Rows are points. A path goes straight from each point to the next, and from the last back to the first. The post is the endless flat space through its rows: a point in 2 columns, a line in 3, a plane in 4, and so on, so that a path can go around it. Count how often the path circles the post. Going back the other way cancels.
In the rows, 128 means zero.

Post:
[[139 172 129]
 [131  97 136]]
Path:
[[105 132 120]
 [ 74 127 141]
 [102 135 105]
 [169 145  86]
 [178  85 149]
 [131  96 160]
 [164 249 139]
 [159 121 102]
 [155 140  81]
 [166 131 139]
 [128 120 167]
 [108 133 147]]
Times around: 1

Post (8 x 9):
[[ 32 162 109 114 106 115 113 141  96]
 [164 139 103 110 171 160 185  79 135]
 [182 122  78 165 183 153 118  98 127]
 [166 141  96 205 153 161 169  94 200]
 [158 157  35 136 160  73 149 118 112]
 [ 94  97 125 120  78 156  28 105 185]
 [ 90 115 185  83 122 112  88 143 126]
 [147 112 157 132  89 144 105  81 117]]
Path (17 x 9):
[[117 131 122 127 150 157 140  37 142]
 [145 154 107 112 139  95  79 102  98]
 [ 98 165 146 119  86 195 157 111 177]
 [118 103  11 108 151 177  60 102  56]
 [166  75 117 120 154 160  74  87 143]
 [ 90 113 103 109 203 141  80 119 183]
 [131 196 106 108 179  76 174 118  86]
 [120 192 132 138  94 110 123 128  94]
 [ 94 169  83 127 177 211 209 114 163]
 [132 150  86  62 154 159  99  86  78]
 [135 128 111  93 114 136 120  63 154]
 [145 104 113 153 162 161 107  93 142]
 [ 96  87 189  86 121 151 161 108  82]
 [160 160 104 128 161 116 197 169 158]
 [147 154 148  71 172 151 140 120 124]
 [ 87 164 156 109 186 126 109  98 130]
 [ 41 141 141 145 142 135 149 102 148]]
Times around: 0

Post, 17 rows:
[[122  82 148 115 154 156 119 116 129 163  70  94 128 172 148 122 141 101]
 [135 166 134  86 110 139 175  79 131 142 162 140 127 169 156 130 116 121]
 [160 157 123  78 162 110 144 146 107  36 222 116 170  89 113  54 133  88]
 [114 106 185 148 158  59 128 146  87 157  77 108  86 135 138 156 120 145]
 [126 116 106 185 146 107 101 142  85 185 119 118 124 150 118 126 115 103]
 [ 99 150 161 166 119 143 193 142 175 181  71 105 103 123 161 136 129 136]
 [125 144 146 106 130 127 187 122 210 148  79  94 146 152 115 141 117 149]
 [134 100 144 152 180  88 117  87 116 138  76  68 154 148 174  78 112 121]
 [137  98 107 118 165 131 108 103 143 149 126 110 165 125 175 159 121 126]
 [126 167 142 134 163 106  93 124 136 112 108 120 141 108 129 123 146 110]
 [153 133 143 157 170 172 112  93 207 178  95 100  94 163 148 157 130 172]
 [145 108  63  79 249  93  65 137 206  80 102 181  62  57 181  74 206 136]
 [136 140 170 106 150 120 178 134 141 136  85 151 106 124 109 136 177 202]
 [173 111 142 137 102 126  96  91  91  97 142 172 111  94  85 132 112 121]
 [147 187 177 161  96 136  89 185 104 225 185 196 139 177 156  80  77  98]
 [127 130 117 112 128 151 137 114 137 119  86  92 135 167 181 154 115 163]
 [127 100 171 194 193  48 109 181 126 145  89 146 124 179 185 122 173 108]]
Path, 23 rows:
[[173 138 123 156 122 101 123 115  56 151  70 123  74 132  54  74 136 129]
 [158 118 158 107 105  84  85 101 161 125  71 134  98 179 160 150 100 141]
 [102 193 136 146 143 100 140 138 144 136 137 137  66  62  66  79 171 143]
 [116 147  78 149 169  87 127  76 171 152  96 119 115 118 186 133  97 183]
 [105 116 170 147 169 108 155 117 181 158  88 112 112 132 132  91 159 206]
 [106 122  61 194 149  90 100 169  51 147  97  78 113 139 189 142 122 176]
 [169 111 136  69 173 148  75 115 114 171  80  87 126  66  85 118 147 150]
 [167 125 202 182 157 141 126 166 112 165 118 164 117 181 227 192 141 118]
 [126 101 144 135 201 131 138 100 100 127  89  99 129 112 167 110 140 128]
 [119 135 167 201 176 101 125 133 129 155 161 111 128 140 127 127 123 112]
 [131  83 152 148 135 120 116 163 108  82 168 132 107 160 175 157 165 139]
 [115 110 134  87 205 124 143 102 146 138  85 122 113 170 103  60 149 141]
 [179  97 191 136 181 142 135 134 153  96 102 137 166 172 147 102 126 149]
 [101 128 200  98 138 132 163 124 125 137  59 150 143 115 121 104 145 160]
 [ 91 173 173 107 196 127 109  80 175 148 120  56  77 140 121 198 161 116]
 [ 99 134 142 165 160  71 102 150 144 171 116 105 158 139 162 125 137 126]
 [ 80  99 164 111 209 124 116 131 137 110  66  78 135 144 105  71 153  92]
 [136 119 100  93 108 167 129  97 115 109  72 148 126 122 131 115 109 148]
 [163 154 162 131 139 142 180 128 121 129 121  79 124 161 142 104 117 127]
 [128 146 159 122 145 169 113 181 165 194 100  86 131 150 131 142 159 132]
 [133 134 232  80  95 124 131 152  72 123 125 110 147 159 157 121 142 115]
 [160  71 102 123 160  76  79 131 102 145 143 123 157 107 178 171  82 137]
 [181  63 146 131 176 156  82 115 133  98 103 120 149 113  96 133 140 107]]
Times around: 0

Post (17 x 18):
[[142 125 131 113 167 133 137 129 138 133  94 128 123 191 147 128 174 156]
 [136 118 137 117 147 150 102 114 157  96 163 166 137 121 108 100 105 164]
 [158 140 167  97 160 151  88 109 157  81 164 176 155  96 115 129 120 110]
 [172 116 108 112 152 129 226 119 139 135 165  62 175  93 111  81 100 116]
 [141 167  99 113 113 175 209  91 122 128 174  72 123 141  94  79 105  64]
 [115 161 135  86 179 115  82 125 168 114 128 186 164 116 107 126  99 143]
 [139 173 125 138 153 185 186 121 117  98 159  60 192 108 119 105  79 129]
 [158 172 137 135 108 180 166 101 165 129 191  73 168 158  99 133  85 101]
 [140  92 110 135 148 101 159 126 103 122 105 151 165 161 112 126 154 134]
 [155 133  58 154 123 155 193  74 133 138 108 103 133 153 139 139 151 108]
 [122 123 179 113 159 135  99 112 135 148 117 166 131 101  94 121 144 145]
 [163 144  90 160 125 119 149 172 131 129 100 124 112 164 141 144 189 132]
 [119 119 113 119  97 123 146 127 123 134 120 106 147 148 156 120 154 124]
 [155 123 177 101 164 136 100 155 130 135 103 206 149 122 143 130  86 142]
 [114 132 129 152 153 110 177 135 121 142 143 134 117 146 163 143 166 129]
 [139 133  80 124 139 155 166 152  97 162 138 119 123 157 134 160 173 134]
 [124 104 153  86 171 128 104 108 134 102 113 114 136 114  96 152  74 127]]
Path:
[[183 166  75 139 153 106 162  83 163 111 142 122 163 152 158  86 165 110]
 [164 115  48 182 145 115 169  75 159  89 140 113 173 124 137 122 117 125]
 [148  91 186 124 144 149 127 168 129 141 136 111 180 176  76 113 109 129]
 [149 158 146 105 122 113 177  96 191 138 149 130 186 169  79  94 190  61]
 [100 133 122 166 146 133 167 123 130  98 112 121 133 105 126 166 151 177]
 [148 157 147 100 109 135 156  90 138 122 110 101 140 152 146 135 122 120]
 [140 142  92 130 142 167 123 106 112 127 113 108 133 156 151 178 108 150]
 [149 128 145  73 189 138 153 120 137 155 136 135 146 126 133  72  81 108]
 [145 131 147 147 127 228 131 111 103  97 159 133 168 121 122 107 110  83]
 [ 90 123  86 112 129 129 196 130 124 140 120  86  91 145 107 100 217 109]
 [124 110 184 160 151 159 139 104 143 108 161 161 124 163 116 125 149 205]
 [167 106 129 154 130 134 168 120 103  97 183 145 120 126 135 153 161 137]
 [198  83  81 165 152 111 167 125 135  96 167 138 171 129 136 141 145 151]
 [105 139 132 135 155 148 143  55 103 105 138 109  90  99 134 133 101 138]
 [123 180 123 130 144 166  82 117 117 123  80 154 164 166 106 138 122 159]
 [155 148   7 137 171 179 145  86 102  70 113  89 158 123 149 152 142 121]
 [107 123 140 122 115 145 138 109 137 135 127 118  80 178 180 103 137 100]
 [137  87 138 116 137 134 139 137 173 135 154 151 195 143 142  88 148 186]
 [117 110 182 133 124 123 155 148 152 147 140 139 182 151 140 139 127 190]
 [151 147 168 155 142 148 158 104 111  87 123 117 171 128 131 111 151 147]
 [181 117  81 123 140 144 176  96 122 162 124 109 132 180 103 149 134 174]
 [135 160 150 123 153 156 159  96 135 165 147 158 107 128  80 121 121 147]
 [140 170 127 143 120 150 136  94 135 113 159 135 161 140 132 124 116 119]
 [204  94  96 114 181 139 145  75 120 139 115  83 197 130  79 151 120 149]
 [165 152 139 152 119 136 154 126 137 156 152 108 186 114  81 125 131 122]
 [163 112 105 160 161 134 148  97 141  37 121  75 139  68 140  96 138 121]
 [161 136 135 151 178 106 136 152 144  86 146 135 154 136 110  96 146 145]
 [190 123 122 135 238 146 184 143 127 124 161 135 144 127 147 161 141 142]
 [ 94 119 138 133 119 136 171 105 112 168 113 134 115 155 114  98 138  88]
 [151 117 120 116 144 183 149 136 144  81 111  60 158 177 115 171 108 134]
 [157 140  95 138 126 131 185 147 145 101 139 124 176 210 149 135 130 166]
 [162 175  76 128 132 192 190  90 131 130 170 118  99 160 101 101  98 120]
 [203 164  51  85 124 163 162  92 119 149 112 168 129 136 133  79 104  96]
 [146 186  82 153 163  95 145 118 155  89 120 111 208 123 174 136  56 119]]
Times around: 4

Post (17 x 18):
[[130  96 136 204 140  92 123 145 118 121 198 130 176 102 131 129 127 124]
 [140 161 155 113 181 166 112  96 117 136  77  95  92 130 110 145 118 109]
 [ 94 123 163 205 129 105 132 186  67  61 198 135 164  95 120 114 133 156]
 [140 123 115  65 204 133 179 117 108 149 107 156 172 167 121 139 122 142]
 [126  90 114  78 119 104 134 126 106 121 111 166 175 157 140 132 147 128]
 [153 187  95 158 150 144 133 123 124 151  97 110  92 104 139 118 111 106]
 [142 112 153 229 106  78 156 189 103 103 186 136 117 105  67 115 125 149]
 [125 137 143 190  97  58 166 153 118 103 185 121 158 136 125 142 182 142]
 [175 171 143  90 187 182 124 139 139 166 116 133  72 104 145 138 129  91]
 [117 121 119  59 155 103 174 131 153  98 129 111 160 130 146 149 106 134]
 [133 152 169 156 210 138 120 151 139 104  72 131  81  91 135 123 114 109]
 [178 143 147 183 123  68 150 142  78 110 188 152 141 115 124 145 122 103]
 [136  80 135  82 148 115 205 107 102 132 127 120 146 165 152 119 121 119]
 [120 136 167  78 138 128 170 125 119 165  97 132 170 125 137 133  93 129]
 [151 184 153 107 193 148  99 107 141 154  88 118  72 157 153 118  88 115]
 [130 108 157 188 120 130 174 142 115  95 183 165 175 138 121 133 114 121]
 [113 130 135  69 152 114 142 159 104 133 126 116 185 159 124 111 132  80]]
Path (31 x 18):
[[147 146 176 119 184 163 177 137  97 137 109 178 143 151 142  89 105 106]
 [171 141 148 168 111 118 169 131 140 157 107  88  96 178  96  94 128  76]
 [160 142 144 152  91 103 157  85 167 142 112 129 145 140 144 188 135 109]
 [ 76 145 105 119 164 125 167 159  62  56  96 117 132 156  98 116  93 175]
 [188 131 192 147 114  76 224 122  73 111 169 157 108  96 132 164  69  72]
 [138 118 150 157 167 130 181 157  95 126 140 173 116 134  62  98 119 154]
 [199 171 110 136  44  79 208 107  69 191 161 100  68 170  57 134 167 155]
 [123  72 119 111 218 164  81 107  80 128 123 212 181 136  55 160 116 151]
 [134  98 163 170 160 163 109  75  64 131 144 186 185 178 132 170 113 118]
 [145 120 169  82 187 170 176 138  80 140 120 141 150 158 146 143  60 138]
 [128 165 129 170 157  50 107 168 168  88 163 109 120 161 142 140 146 116]
 [121 155 138 160 137  50 125  80  83 117 130 123 155 151 179 159 159 144]
 [ 95 126 171 147 103  75 128 170 145  81 105  96 144  39  73 151  95 136]
 [186  86 143  73 206 175 168  77  41  89 126 211 199 167 140 113  83  86]
 [161 187 107 121 140  82 142 116 165 118 100  89 103  97 178 138  95 140]
 [146 172  58 138 112 114 178 136 133 183  99  83 117  86 176 148 118 130]
 [147 101  47  58 180 138 118 186 112  98 199 132  93 133 142 154 174 112]
 [116 108 114 218  88  42 211 111 195 148 129 150 142 140 106 145 157 187]
 [139 200 232  95 179 209 126 142  92 136 150 144 161  71  72 140  77 110]
 [202 148 150 125 105  94 160 179  85 120 175 110  92 108 121  98 122  91]
 [141  99 172 136 194 163 193 170 131 129 182 126 173 117 136 133  99 149]
 [ 96  65 115 138 126 176 199 126  93 106 113 105 143 160  91 135  98 110]
 [130 170 134  90 164 121 101  79 182 100 121 128 120 135 144 199 101 133]
 [113 141 163  95 133 121 125 169 172 146  74 150 101 119 164  91 113  94]
 [113 157 167 121  98  83 195 144 161  79 112 167 112  91 159 163  88 131]
 [173 112 152 127 116  86 164  80  80 131 134 161 105 173  60 126 136 153]
 [212 203 123 158 154 122 145 157  89  90 202 139 116  89 102 148  94 108]
 [113 108 196 166 166 151  90 173 106  70 145 137 179 106  97 141 114 119]
 [139 157  78 249 192  95 176 142 105  89 145 124 140 145 147 126  96 124]
 [131 109 133 159  90 131 228 128  79 100 126 162  95 184 117 125 169 117]
 [130 116 141 105 139  76 175 105 114  90  93  89 100 137 114 144 155 101]]
Times around: 4

Post, 17 rows:
[[ 88 194 160  85 146 170 147 138   8 137 107 139 128 151 104 112 179  74]
 [152 117 147 151 177 159  71 110 172 128 108 110 155  99 122 167 160 139]
 [163 144 139 196 162 164  99 144 149 139 108 117 123 112 203 200  92 177]
 [112 189 123  49 198 158 170 112  56 169 105 121 138 170  90  71 134 103]
 [194 116 113 146 178 177 131 177 164 101 158 110 158 109 147 197 128 148]
 [ 72 201 148 106 166 158 137 155  68 149 151 162 141 175 127 110 174 118]
 [167 122 105 142 173 172  98 103 155 123 146 122  79 144 128 191 109 131]
 [133 196 160  89 128 143 168  80  55 140 144 128 161 166 133 119 172 111]
 [144  81 124 122 101  98 113 159 149 118 147  87 112 133 103  70 107 137]
 [114  59  55 152 120 120 118 133 160 162 126 111 132 126 108 121 144 130]
 [ 82  82  75 137 139 109 105 135 140 130 156 120 127  88 135 107  91 128]
 [174 123  99 160 125 153 113 149 188 131 123 178 133 119 144 151 121 101]
 [125 106 101 127 153 118 143 117 110 130 119 172  79  81 160 106 147 161]
 [176 130 145 152 187 172 122 111 103 151 153 173 146 125 111 197 111 146]
 [132 165 155  89 165 178 106 120  37 112 114 154 135 173 153  89 170 120]
 [105  81 118 118  88 168 122 130 170 172 162 126 127  87 132  85 133 142]
 [101  75 120 128 109 138 130 123 151 106 112 114 118 120 115 116  96 191]]
Path (24 x 18):
[[138  86  56  87  38 117 128 206 158 122 116  81  77 155 118  43 151  48]
 [175 172 165  87 105 203  92 123  52 132 145  93 162 203  84 142 189 108]
 [116  92  97 152 116 176 132 130  83 136  94  97 162  86 135 121 223 134]
 [192  78 166 137 199 167 152 109 121  90  39 126 130  51 120 161 138 191]
 [ 99 165 166  98 118 197 105 150 177 213 122 163 179 102 141 126 162  78]
 [146 119 122 160 115 114  45 189 138 105  74 136 127 133 178 152 158  73]
 [174 151 144 110 158 157 128 157 138 140 200 125 155 142 172  93 151 120]
 [110 155 185 159 146 233  87 130 113 183 158 156 151 156 158 169 203  98]
 [199 137 202 102 119 144 124 170  14  44 123 163  54 131 145 136 148 112]
 [102 133 113 161 175  98  99  70 161 142 105  63 162 134 161 157  18 167]
 [194 120  80  89 193 149 139 175 105 158 187 137 117 120  95 166  66  81]
 [100 120 122  98 211 106 129 154 128 128 106  98 120  74 103  96 105 191]
 [127 150 167  66 122 107 154 165 132 157 158 122 182  84 102  76 111 126]
 [110 144 168 148 124 157  71 184 126 143  81 143 120 140 176 160 211 163]
 [102 100  55  73 162 142 179 141 142 176  72  58  94  96  76  88 121 192]
 [155  95  55 105 151 176 186 115  50 131 146 189 103 111 152 127 144 149]
 [126 160 131 142 186 153  62 103  78 145 144 164 139 138 165 155 143 132]
 [ 42  96  75 160 200  89 110 157 127 243 123 131 115  56 134 117 154 129]
 [151 101 162 122 122 147 125 147 103 139  86 145 108 162  85 109  73 113]
 [ 66 109 180  97 183 219 112 104 107 182 153 164 136  87 119 142 127 233]
 [144 123 100 134 134 171  60 148  96 120 129 131  65 120 123 165 179 103]
 [173 104 109 163 138  97 121  80  96 133 108 192  92 153 106  74 153 131]
 [142 112 114 103 162 207 172 182  86 131  82 175 127  55 103  74 146 134]
 [162 128  99 136 169 225 105  84 167 208 116 139 148  37 117 190 104 104]]
Times around: 1

Post (17 x 18):
[[111 145 129 108  88 134 167  81 151 103 123  96  97 101 134  81  86  99]
 [ 66  83 122 141 162 189 155 140 136 106 146 124 142 128  97 138 142 124]
 [ 83 105 116  89 162 144 115 105 103  57 187  95 129 132 127 153 163  70]
 [116 146 113 163 153 120 112 136 128  90 151  80 142 196  61 178 148 172]
 [162 111  98 119 133  94 117 131 108  95 167 136 119 193 146 117 111 115]
 [153  89 124  93 128  56 143  77 117 140 138  96 101  89 132  55 157  95]
 [105 106  74 138 111 126 171 124 145 119 117  98 158 107 143 174 170 124]
 [144  95 186 100  74 134  98 179 163 119 127 149 215 151 150 172 138 163]
 [ 49 140 140 111 136 102 145 117 153 115 101 164 128  74 127 144 126 127]
 [156  81 124 109  80 111 179 158 168  69 132  83 125 159 172 196 143 155]
 [ 78 107 141 162 188 131  77 148 139 179 101 163 138 112 161 114 166 137]
 [100 162 203 138 150 142  88 188 109 153  94 230 171 182 166 134 170 149]
 [109 194 148 159  95  55 135 146 171 127 153 151 120 104  98 133 172 104]
 [ 58 180 141 138 152  72  86 183 145 139 103 150  99 115 115  69 137 174]
 [154  95  82 154  96  73 112 132 107 110 116 120  95 149  85 117 155 155]
 [107 145 154  70  24 135 173  84 153 135 161 160 130 146 145 135 142  99]
 [104 103  94 121 180 147 122 158  63 128 141 154 109 132 157 171 116 124]]
Path (27 x 18):
[[135 152  88 164 145  93 130 226 110 175 156 120 119  53 142 119 196 123]
 [101  91 121  94 133 175 133  71 112 142 134  93 124  89  46 132 149 125]
 [101 150 100  52 100 124 169  95 156  93 116  79 162 163 131  67  70 112]
 [151  46 121 127  13 152 229 176 168  59  90 110 177 160 132 160  87 164]
 [ 70 111 130 146 162 121 143 153  98 137  86 212 105 114 107 152 151 130]
 [172 118 186 124 166  85  69 188 134 122 150 143 110 174 139  54 170 123]
 [ 66  86  93 153 188 154 121 140  57 188  93 141  48  93 105 129 161 132]
 [141 131 136 132 209 138 145 156  57  93 166 141 138 181 192 136 124  82]
 [ 30 147 147 139 156 112 134 199 121 152  68 239 136 121 156 136 206 176]
 [109 194 125 117 150  93 122  93 144 124 110 210 142 136 205 137 128  86]
 [132 115 165  99 199 141 137 215  97 128 183 181 193 145 140 158 190 123]
 [ 92  69 121 135  82 109 126 211 112  99 189 182 117 152 104 113 121 184]
 [ 71  61 208  77 101  98 107 136 141  94 139 142 151 125  96  80  99 139]
 [ 91 159  44  80  82 147 163 104 137 144 146  44 172 103 131 186 108  94]
 [ 52 109 131  57 124 196 141  96  93  50  96 144 145 148 115 118 164 110]
 [ 91 168 122  82 135 126 136 123 169 145 146 103 131  88 190 225 142 157]
 [ 95 110 115 128   9 163 128 161 156  60 138 126 203 130  84  95  93 170]
 [ 63 119 121 137 103 151 207 178  88  94 119 138 113 106  82 130  72 141]
 [ 93 140  92 113 106 131 142 108  73 130 122 154 131 170 180 176 187  57]
 [124 187 145 161  44 146 158 188 102  91 138 132 158 171 152 205  68 158]
 [ 60  97  68 189 167 120 118 113  95 166 128 109  79 100  15  77 167 185]
 [ 66 154 172  77 111 118 113 131 158  79 126 148 175 116 189 146 133 146]
 [ 62 168 156  76 121  89 126 171 108 180 156 153 105 140 145 105 137 169]
 [136  89 163 151  96 111 109 148 131 145 146 138 150 154  64 162 162 137]
 [186  99 170 112  90  55 136 133 121 108 114 137 136 182 175 174  74 180]
 [113  55  86 200 101 148 150 127 137  98 153  91 103 125  49 129 187 135]
 [ 89  88  90 188 116 122 132 145 138  85 155 165 126 160  97 162 159 131]]
Times around: 0

Post (17 x 18):
[[144 128 111 111 100 115 144 160 106 107 108 124 123  57 146 140 115 169]
 [137 146 133 146 140  82 159 112 197 134 196 102 117 150 141 128 120  94]
 [113  78 104  87 148 141  82 121 157 100  51 134 112  84 118 153 138 164]
 [119 102 103 104  88 180 114 122 132 123  67 153 110 101 104 134 137 205]
 [158 128 154 145 144  86 122  69 149 182 155 136 163 143 141  31 122  97]
 [164 122 149 144 153 172  72 175 114 114  70 191 117 122 113  95 104 165]
 [146  82 120  77 167 134 182 112 141  93 165 132  99 102 106 135 124 160]
 [179 171 126 123 137 104  68 107  93 157 142 160 130 146  79  98 118 140]
 [ 97  95  88 125 170 124 115 160 131 135 103 109 136  81 107 154 151 209]
 [179 105 111 142 108 109 106 110 186 125 194 109 143 111  85  82 134 119]
 [135  91  96 154 147 151  82 134  78 130  81 180  92  72 147 119 160 170]
 [142 133  68 110 141 171 140 116 171 143 175  87 132  89 140 110 126 132]
 [158 135 188 125 133 149  75 118 108 133  72 130 102  88  98 107 162 135]
 [119 117 151 115 126 146 102 147 104 214  81 160 153 121  80 145 123 107]
 [170 113 163 164 130 164  65  93 127 149 104 136 160 146 124 119  66 130]
 [153  84 119  86 110 106 152 124 206 172 198 109 138 161 157 127 167 127]
 [153  96  81 117 135 117 160 122 134  86 109  93 114 144 125 127 184 149]]
Path, 29 rows:
[[137  77 120  93 173 186 120  99 146  59 125 114  91 144 147 120 143 170]
 [156  60 156 132  36 204  57 112 227 135  72  76 110 107 151 103 127  87]
 [ 92  38  88  94 143  96 134 174  91 169 108  97 184 126  80 169 156 185]
 [ 86  67 184 113  90 110 141  90 198 138 107 101 139 129 130 188 115  88]
 [148 139 121 125 148 157 134 160  77 105  99 116  77  64 144  67 144  83]
 [153 144 162 103 138  92 192  66  76 139 171  96 132 107 123  53  72 104]
 [131 138 168  32  68 134 112 140 173  77 127  99 125 190  93 193  92 186]
 [151 106 174 143 156 137  19 104  74  89  95  98 129 108 143 130 161 196]
 [132 134 114 133 190 166 172  51 100 115 157 107 122 115 145 132 147 142]
 [114 100  96 111 197  98 138 160 145 112 116 155 107 128  94 188 135 180]
 [197 144 142 135 106  38  74  67 103 188 152 146 104  99  84  86 146 154]
 [192 154 174  91  91 127  76 176 115 218 170 132 147 117  46 132 184 158]
 [114 121  93 123 152 132 148 108 140 133 118  48 139 109 146 148 201 151]
 [137 111 121 190 177 112  92 180 209  51 165  88 141 129 168 131  97 231]
 [138 132  71  84 107 118 178 156  17 207 182 141 102 130  95 146 148  94]
 [140  68 167 113  93 128  82  81 148 188 153  69 185  66  73  98 166 115]
 [ 93  83 101  95 166 108 139 105 169 182 174 180 156 101  95 172 140  73]
 [115 148 117  80  54 166 162  73 166 216 138 109 119  68  86 142 158 110]
 [102  83 116  79  98 124 134 131 161 235 118 181 154 121 106 188 168 167]
 [172 130 141  98 144  88  75 139 154  37  75 129 133 191  92 151 197 145]
 [115  48 153 122 127 109 118  55 111  69  84 120 112 128  69 135 133 115]
 [ 88 101 168  80 162  59 149 124 142 167  98  91 193 108  38 129 138  81]
 [154 157  46 155 121 154  94  91  62 102 134 185  90  83 163 112 121 195]
 [200 101 124 145 186  87 141  66 126  72 109 156 142 138  81  98 102 127]
 [134 111 117 147  85 192 105 124 208 196 112 125 123  93 134  91  87 152]
 [138 139 120 158 105 112  56 100  65 249 124 122 141  96 173 108 144 164]
 [179 122  82 153 163 115  17 132 107 162  87 129 114 136 126 129 197 144]
 [122  59 140 143 167 140 108 148 230 182 124 161 157 103 175 117 158 159]
 [134 125 160  85 133 167 153 120  58 223 137 120 151  97 106 168 146 120]]
Times around: 0
